Rows are points. Each copy is the shape, with its points in the same order, turned, moved and blurred by noise. Is it also mirrored, or only turned?
In the rows, 128 means zero.

Shape (6 x 2)
[[ 79 118]
 [187 188]
 [148 176]
 [124  62]
 [153  90]
 [154 145]]
Copy 1 (6 x 2)
[[152 178]
 [ 55 100]
 [ 55 128]
 [186 101]
 [150  83]
 [ 84 101]]
Copy 1 is: mirrored
Copy 2 (6 x 2)
[[118  79]
 [ 85 205]
 [ 84 159]
 [182 104]
 [165 142]
 [115 160]]
Copy 2 is: only turned
Copy 3 (6 x 2)
[[ 78 166]
 [203 127]
 [165 148]
 [ 65  95]
 [102  90]
 [147 126]]
Copy 3 is: only turned

Shape (6 x 3)
[[179 159 165]
 [ 86 182 109]
 [ 81  73 106]
 [122 189 104]
 [146 153 199]
 [ 81 105 147]]
Copy 1 (6 x 3)
[[ 66  88 113]
 [ 94 194 142]
 [193 156 131]
 [ 73 176 112]
 [ 73  86 158]
 [157 137 158]]
Copy 1 is: mirrored
Copy 2 (6 x 3)
[[155 131  87]
 [102 215 132]
 [ 85 138 208]
 [141 210 127]
 [106 113  67]
 [ 70 144 156]]
Copy 2 is: mirrored
Copy 3 (6 x 3)
[[185 168 143]
 [ 77 159 136]
 [ 96  55 148]
 [103 171 116]
 [170 159 185]
 [110  92 183]]
Copy 3 is: only turned
Copy 4 (6 x 3)
[[ 83 185 139]
 [194 169 158]
 [166  71 129]
 [177 189 126]
 [ 85 162 182]
 [151  89 160]]
Copy 4 is: mirrored

Shape (10 x 4)
[[145 101  90 140]
 [139 108 182 119]
 [143  89 107 121]
 [121  79 172 119]
 [108 152 172 128]
 [107 182 123 120]
 [139 152 163 134]
 [ 82  85 148 109]
 [  8 242 125 146]
 [151  77 169 168]]
Copy 1 (10 x 4)
[[142  88 160 174]
 [ 56 125 125 158]
 [114 106 159 185]
 [ 64 132 125 194]
 [ 82 144 124 119]
 [121 144 150  95]
 [ 85 119 128 114]
 [ 91 165 128 189]
 [163 223  92  39]
 [ 76  82 104 183]]
Copy 1 is: mirrored
Copy 2 (10 x 4)
[[143 117 126  77]
 [189 139 121 161]
 [154 111 105  93]
 [199 112 118 150]
 [147 145 154 173]
 [ 93 142 158 154]
 [153 165 141 156]
 [171  81 130 156]
 [ 47 114 249 199]
 [220 141 142 116]]
Copy 2 is: mirrored

Shape (14 x 8)
[[109  82 133 154 148 155 130 107]
 [ 76 111 139 199 145 138 140 143]
 [162 134  78  47  55 108 152 125]
 [120 139 144 150 144 151 180 112]
 [139 105 137 148 108 129 131 139]
 [116 136 166 131 140 158 123 132]
 [129 111  71  34  84 119 167 151]
 [166 141 147 102 164 100  81  77]
 [133 140  92 146 147 128 137 128]
 [135 152 166 133 187 118 100 180]
 [128 118  50  47  88 159 138  94]
 [177 137  97 121 152 135 123 127]
 [ 97 161 161 143 158  92 109 137]
 [137 184 148 148 143 136  78 155]]
Copy 1 (14 x 8)
[[169 139 166 117 147  85 131 111]
 [133 199 183 116 125  81 125  98]
 [142  64 125 197  92 195  92 146]
 [134 126 172  87 100 115 115  96]
 [136 130 143 152 112  86 111 111]
 [122 136 138 103 113  93 155 130]
 [125  76 149 187 136 206  95 156]
 [193 111  73 103  90 102 121 166]
 [156 153 124 119 113 138 111  99]
 [ 95 166  80  88 122  92 126 150]
 [186  71 147 175 135 209 139 130]
 [153 115  87 122 118 136 106 104]
 [127 183 120  97  82 100 122 160]
 [116 165  79 117  85 101 159 126]]
Copy 1 is: only turned
Copy 2 (14 x 8)
[[112 114 166 128 178 105 100 140]
 [ 79 165 173 127 153  70 100 139]
 [202  88  62 167  89 124  93  96]
 [ 99 137 116 161 160  97 127 164]
 [139 133 137 121 130 107  89 152]
 [120 148 123 107 162 115 137 143]
 [159  61  72 156  85 112 104  73]
 [181 143 158 150 152 190 147 137]
 [141 131 157 169 126  90 135 136]
 [114 157 160  96 103 137 179 149]
 [196  63  88 172 148  98 113  69]
 [171 106 151 156 121 115 149 154]
 [110 194 152 134 124 141 142 122]
 [163 190 147 106 124 108 169 142]]
Copy 2 is: only turned
Copy 3 (14 x 8)
[[152 159 157 155 146 118 131 161]
 [173 178 148 120 200 146 154 157]
 [105  19 119 157  92 170 104 114]
 [153 129 116 122 147 117 154 188]
 [145 142 111 148 143 155 134 138]
 [175 147 110 127 134 132 103 171]
 [139   7 131 187 121 149 106 136]
 [149 123 114 101  80  82 103  99]
 [122 111 117 123 156 116 131 126]
 [193 148  61 123 166 101  90 126]
 [ 93  27 173 155 104 128  93 137]
 [109 110 101 142 135  83 116 120]
 [189 141 107  77 153 122 121 116]
 [133 153  74  83 159 143  79 124]]
Copy 3 is: mirrored

Shape (15 x 9)
[[144  75 174  44 128  84 165 138 101]
 [114 139 158 100  84 137 173 154 171]
 [140  67 146  54 189 184  75 122 137]
 [118 155  67 158 196 155  96 149 133]
 [ 75  58  94 140 139 168  69 156 159]
 [ 58 143  98 168 112 120 146 189 147]
 [ 98 149 110 145 146 157  87  99  82]
 [ 85  66 129 164 148 165 178  83  56]
 [151  64  75 114  79 133 117 126  86]
 [120 125 144 129  96 182 140 103  77]
 [159  62 146 159 139  93 125  79 148]
 [174 165 111 133 192 114 124 180 119]
 [177  77  99 161 145 169 105 128  84]
 [109 137 153 130 171  96  86 145 112]
 [163  93 170 116 142 168 146 164 169]]
Copy 1 (15 x 9)
[[167 159 110 112 157 112  55 148 211]
 [ 94 113 121 110  67 124  81 129 157]
 [ 97 160  64 197 170 123 145 166 218]
 [125  93  69 157 140 126 180 204  98]
 [129 149  59 205  93  77 176 121 134]
 [137  99  82 110  65  67 132 139  87]
 [121 125  56 115 170 140 180 131 104]
 [181 203  50  74 121 170 165 137 129]
 [178 162  95 183 130 158  86 121 107]
 [112 168  72 108 129 174 116 117 119]
 [169 186 172 133 139 135 160 145 156]
 [115 111 106 133 155 111 113 238 119]
 [139 184  84 177 151 164 133 178 101]
 [113 129 107 113 177  74 145 171 136]
 [ 87 177 112 150  85 117 105 174 180]]
Copy 1 is: mirrored
Copy 2 (15 x 9)
[[131 119 111 108  68 137 154 209 140]
 [125 122 121 100 129 187  67 146 142]
 [114 162 106 228  88  96 135 149 115]
 [113 129 134 177 205 142 170  68  97]
 [164 100  99 201 172  84 103  96 147]
 [145  78 145 103 210 151 102  94 159]
 [150  85 135 175 128 167 164  63  93]
 [ 90  31  86 147  89 145 169  70 159]
 [163  62  48 138 128 125 142 145  77]
 [120  65 113 145  84 171 115  93  85]
 [154 146  44 108  89 129 171  82 141]
 [ 98 163 154 107 176 135 180 114  83]
 [107  95  69 154 125  97 161  78  66]
 [157 138 167 141 125 124 174  97 126]
 [ 92 155 103 126 115 115  84 124 129]]
Copy 2 is: only turned
Copy 3 (15 x 9)
[[107  88  69 123 173 166 101 156 121]
 [123 106 164 118 211 117 152 117 160]
 [ 92 206 120  76 130 203 132 153  96]
 [168 180 198  66  64 136 109 112 160]
 [112 179 192  35 126  95 127 168  90]
 [183 105 214  74 150  68 110 149 150]
 [159 194 157 128 101  97  95  99 114]
 [116 179 120 161  99  54  89 200 147]
 [ 51 123 149 100 113  92  69 120 106]
 [106 172 154 173 145  95 100 124 129]
 [ 93 111 104 114  79  99 179 138 115]
 [168 113 176 108  77 188 110 112 161]
 [ 73 156 179 131  55 127 101 143 115]
 [189 137 138 100 109 145 126 127  94]
 [ 94 132 171 124 152 167 177 159 142]]
Copy 3 is: mirrored
Copy 4 (15 x 9)
[[158 138 129 154 249 168 102 143 110]
 [126  84 101 106 173 125  84  87 109]
 [133 188 182 120 183  72  73 194 111]
 [114 104 180 100 105  70 181 174 118]
 [104 130 116  60 129  91 105 226 138]
 [107  62  91  61 126 137 164 143 106]
 [139 176 122 115 113  91 181 148 130]
 [122 157  42 163 185  70 187 185 100]
 [204 120  88 132 163 110 124 194 170]
 [163 160  73 143 141  86 135 124 107]
 [ 89 128 114 191 167 126 117 179 180]
 [140  85 205 151 130 124 165 149  93]
 [167 127 122 175 119  80 136 213 127]
 [106 153 160 121 139 160 158 155 112]
 [114  97 139 152 160 101  60 151  88]]
Copy 4 is: mirrored
